Rows are points. A path goes straight from each point to the next, and from the last back to the first. The post is the endless flat space through its rows: a point in 2 columns, a line in 3, a plane in 4, and so on, so that a path can go around it. How many times does the path go around the post? Going back the other way cancels.

Post (1 x 2):
| 0.3 | 0.3 |
Path:
|  1.5 |  2.4 |
|  5.4 | -0.9 |
|  1.5 | -3.7 |
| -2.7 | -5.2 |
| -5.4 | -1.2 |
| -1.3 | -5.8 |
|  3.2 | -1.4 |
|  2.5 |  2.0 |
Times around: 0

Post:
| -0.7 |  1.6 |  4.1 |  0.5 | -2.9 |  5.7 |
| -3.2 |  1.9 | -1.0 |  1.3 | -2.0 |  3.3 |
| -1.6 | -1.2 |  2.8 |  1.1 |  4.6 | -9.2 |
|  0.6 | -1.2 |  2.1 |  1.9 |  6.8 | -3.5 |
| -3.1 | -1.2 |  1.0 | -3.1 | -1.2 |  1.9 |
Path:
| -1.7 | -5.2 |  8.0 | -0.8 |  4.7 |  5.1 |
| -6.5 |  0.5 |  2.0 | -2.7 |  1.5 | -1.5 |
| -5.1 |  4.9 | -3.1 | -0.1 |  2.2 |  0.6 |
|  0.6 |  1.3 | -4.2 | -1.6 |  1.3 | -2.0 |
| -0.7 | -1.1 |  2.4 | -0.7 | -1.6 | -4.3 |
|  0.0 | -3.0 |  3.1 |  2.5 |  0.5 |  3.4 |
| -3.7 | -0.6 |  5.8 |  3.4 | -0.2 |  1.1 |
| -8.3 | -3.8 | -4.9 | -0.1 |  1.7 | -1.8 |
| -2.2 | -2.7 | -0.2 |  3.3 | -1.2 | -3.1 |
|  3.1 | -0.1 |  3.2 |  0.4 | -1.5 | -2.7 |
| -1.4 |  3.8 |  1.0 |  0.4 | -0.6 | -0.9 |
| -0.6 | -1.4 |  4.3 | -3.4 |  4.0 | -1.7 |
| -6.8 |  0.3 |  5.8 | -2.5 | -4.4 | -0.2 |
| -1.7 | -3.9 |  5.6 |  2.0 |  1.7 |  2.1 |
| -2.6 | -3.7 | -3.6 |  0.7 |  0.6 | -2.7 |
|  0.3 |  1.1 | -3.7 |  2.0 | -2.9 |  0.8 |
|  4.3 | -0.3 |  4.9 | -3.2 |  5.0 | -5.8 |
| -1.7 |  3.0 |  2.1 | -3.1 | -0.2 |  0.3 |
| -1.3 | -1.4 | -2.1 |  0.3 |  4.6 | -6.9 |
|  1.5 |  0.9 | -1.3 |  6.2 |  1.6 | -2.2 |
| -4.7 | -6.9 |  0.7 | -5.0 | -0.4 | -3.5 |
| -5.1 |  0.0 |  2.3 | -0.3 | -1.4 | -0.2 |
| -3.2 |  1.3 |  9.2 | -2.2 |  1.2 | -0.2 |
| -1.0 | -0.4 | -1.0 | -1.3 |  6.3 | -0.6 |
|  5.6 |  2.0 |  0.8 |  0.6 |  1.9 |  2.0 |
|  2.8 | -0.5 |  0.3 |  4.7 | -1.5 | -0.2 |
|  0.1 | -4.9 |  0.6 |  3.4 |  3.3 |  2.9 |
Times around: 1

Post, 10 rows:
| -4.6 |  3.8 | -0.9 |  2.3 |  1.3 | -2.5 | -0.6 | -2.6 | -7.2 |  1.1 | -2.6 |
| -0.5 | -0.9 | -1.1 | -1.2 |  2.4 | -5.3 |  0.5 | -4.7 |  1.2 |  1.3 | -2.5 |
| -2.8 |  0.2 | -0.5 | -3.4 |  1.1 |  2.5 |  2.3 |  1.0 | -5.0 |  4.1 | -3.6 |
| -1.3 |  3.5 |  3.6 |  0.6 |  4.5 | -7.1 |  0.2 | -1.7 |  2.3 | -0.4 | -2.4 |
| -1.6 | -2.0 | -0.5 |  5.1 | -1.1 | -2.4 | -4.9 |  3.7 | -2.3 | -3.1 | -3.0 |
| -3.7 |  1.6 | -5.9 | -0.3 | -3.5 | -0.1 |  2.3 | -5.5 | -2.9 | -2.5 | -5.4 |
|  1.6 |  0.5 |  3.2 | -3.5 | -2.9 | -3.5 |  6.9 |  3.5 | -1.7 |  4.2 | -0.7 |
| -1.0 |  0.7 |  2.4 | -2.7 | -3.1 |  2.1 |  0.8 |  5.2 |  1.6 |  7.5 |  0.8 |
|  4.4 | -0.8 | -0.8 | -0.7 | -2.0 | -2.5 | -5.6 |  0.2 |  5.0 | -0.3 | -3.7 |
|  1.1 |  1.0 |  0.7 | -1.9 |  3.1 |  1.3 | -4.4 | -0.7 |  2.1 | -1.3 |  0.3 |
Path (30 x 11):
| -0.3 | -2.3 | -0.8 |  0.2 | -2.0 |  2.4 |  1.9 | -2.3 |  0.9 |  4.6 |  3.0 |
|  3.5 | -1.0 | -0.8 |  2.3 |  2.3 | -1.9 |  0.4 |  2.0 |  1.3 |  0.6 | -1.6 |
| -4.4 |  2.7 | -3.5 |  1.0 | -1.7 | -0.5 | -0.8 | -2.0 |  1.4 |  0.7 | -0.9 |
|  0.5 | -5.7 | -3.0 |  0.0 | -1.2 | -2.3 | -2.3 |  2.0 | -4.0 | -1.9 | -1.8 |
|  1.1 | -0.8 |  2.0 | -2.2 | -2.4 | -2.6 | -0.7 |  3.2 | -2.9 |  1.6 | -3.0 |
|  0.0 |  4.5 |  3.6 | -7.0 |  0.9 |  4.0 |  4.3 | -2.7 | -5.4 |  4.4 | -2.7 |
| -5.8 |  2.8 |  0.1 |  1.6 |  0.5 |  0.7 | -0.6 | -4.8 | -0.4 |  1.2 | -4.3 |
| -3.3 |  2.2 |  0.0 |  3.2 | -5.2 |  1.5 | -3.3 |  3.1 | -0.5 | -4.5 | -0.5 |
| -0.2 | -1.9 |  6.0 | -1.4 | -1.6 | -2.1 |  2.4 |  3.5 | -3.7 | -0.1 | -3.0 |
|  0.1 | -1.1 | -0.1 | -0.1 |  5.9 | -0.4 | -4.5 | -4.0 |  0.7 |  1.8 | -1.5 |
| -2.2 |  6.7 | -2.5 |  3.0 |  3.0 |  0.4 | -2.0 | -3.6 |  6.4 |  1.1 | -3.6 |
| -0.4 | -4.3 | -5.0 | -3.2 |  3.4 | -6.6 |  0.6 | -0.3 |  5.3 |  2.8 | -4.1 |
| -4.5 | -2.5 | -3.0 | -2.9 | -1.9 | -3.7 | -2.6 |  3.7 |  1.0 |  1.1 | -5.7 |
|  0.1 |  2.3 |  4.7 | -3.8 |  0.3 | -6.0 | -2.5 | -1.2 |  2.0 |  1.6 | -2.9 |
|  0.2 | -3.4 |  5.1 | -3.7 |  5.2 | -0.3 |  0.8 | -3.6 |  2.8 |  3.7 | -4.0 |
|  1.3 | -1.7 | -1.9 |  2.0 |  0.8 | -0.2 | -2.6 | -1.6 |  1.3 | -2.6 | -6.0 |
| -1.0 | -3.3 | -1.6 | -2.1 |  4.0 | -0.7 |  2.2 |  1.1 |  3.3 |  2.9 | -4.1 |
| -1.1 | -1.8 |  0.3 | -2.5 |  5.1 | -6.5 |  1.4 |  2.4 | -1.4 |  1.8 | -3.7 |
| -3.0 |  2.1 | -1.7 |  1.1 | -2.4 | -5.3 | -4.2 |  2.3 |  3.8 | -2.6 |  0.7 |
|  0.4 | -1.4 |  0.4 |  0.3 |  5.2 | -0.5 | -5.9 |  5.0 |  1.4 | -0.2 |  0.3 |
| -0.8 | -2.6 | -1.4 | -2.0 |  0.0 | -4.1 | -1.9 |  0.0 |  5.6 |  0.5 | -7.2 |
| -2.3 |  5.5 |  2.1 |  0.5 | -5.1 | -2.2 | -1.4 | -0.4 | -0.4 |  4.2 | -2.6 |
| -1.4 | -0.9 |  5.3 | -0.5 |  6.4 | -5.0 | -1.3 | -4.0 |  1.0 |  7.8 | -1.7 |
| -3.3 |  2.2 | -3.9 |  8.3 | -7.9 |  0.8 | -1.2 | -1.1 |  4.4 |  3.8 | -3.7 |
|  0.5 | -0.4 | -5.3 |  2.5 | -1.3 | -6.1 | -5.7 | -4.3 |  2.1 |  5.1 | -0.3 |
| -2.4 |  0.2 | -4.8 | -2.9 | -2.7 | -0.8 | -1.9 | -1.1 |  0.8 |  0.5 | -2.4 |
| -2.6 |  3.8 | -2.1 | -4.3 | -4.7 | -1.5 |  3.4 | -1.7 | -3.7 |  0.7 | -4.7 |
| -2.1 |  1.6 |  0.0 | -3.4 |  1.4 | -4.9 | -0.7 |  2.7 | -6.4 | -1.0 | -0.9 |
| -2.3 | -3.8 |  5.9 | -2.2 |  3.5 | -4.7 |  0.6 |  7.8 | -2.7 |  6.2 | -3.7 |
| -4.0 |  1.0 |  0.6 | -2.0 |  2.5 | -3.8 | -2.4 | -7.6 | -0.1 |  5.8 | -5.8 |
Times around: 4
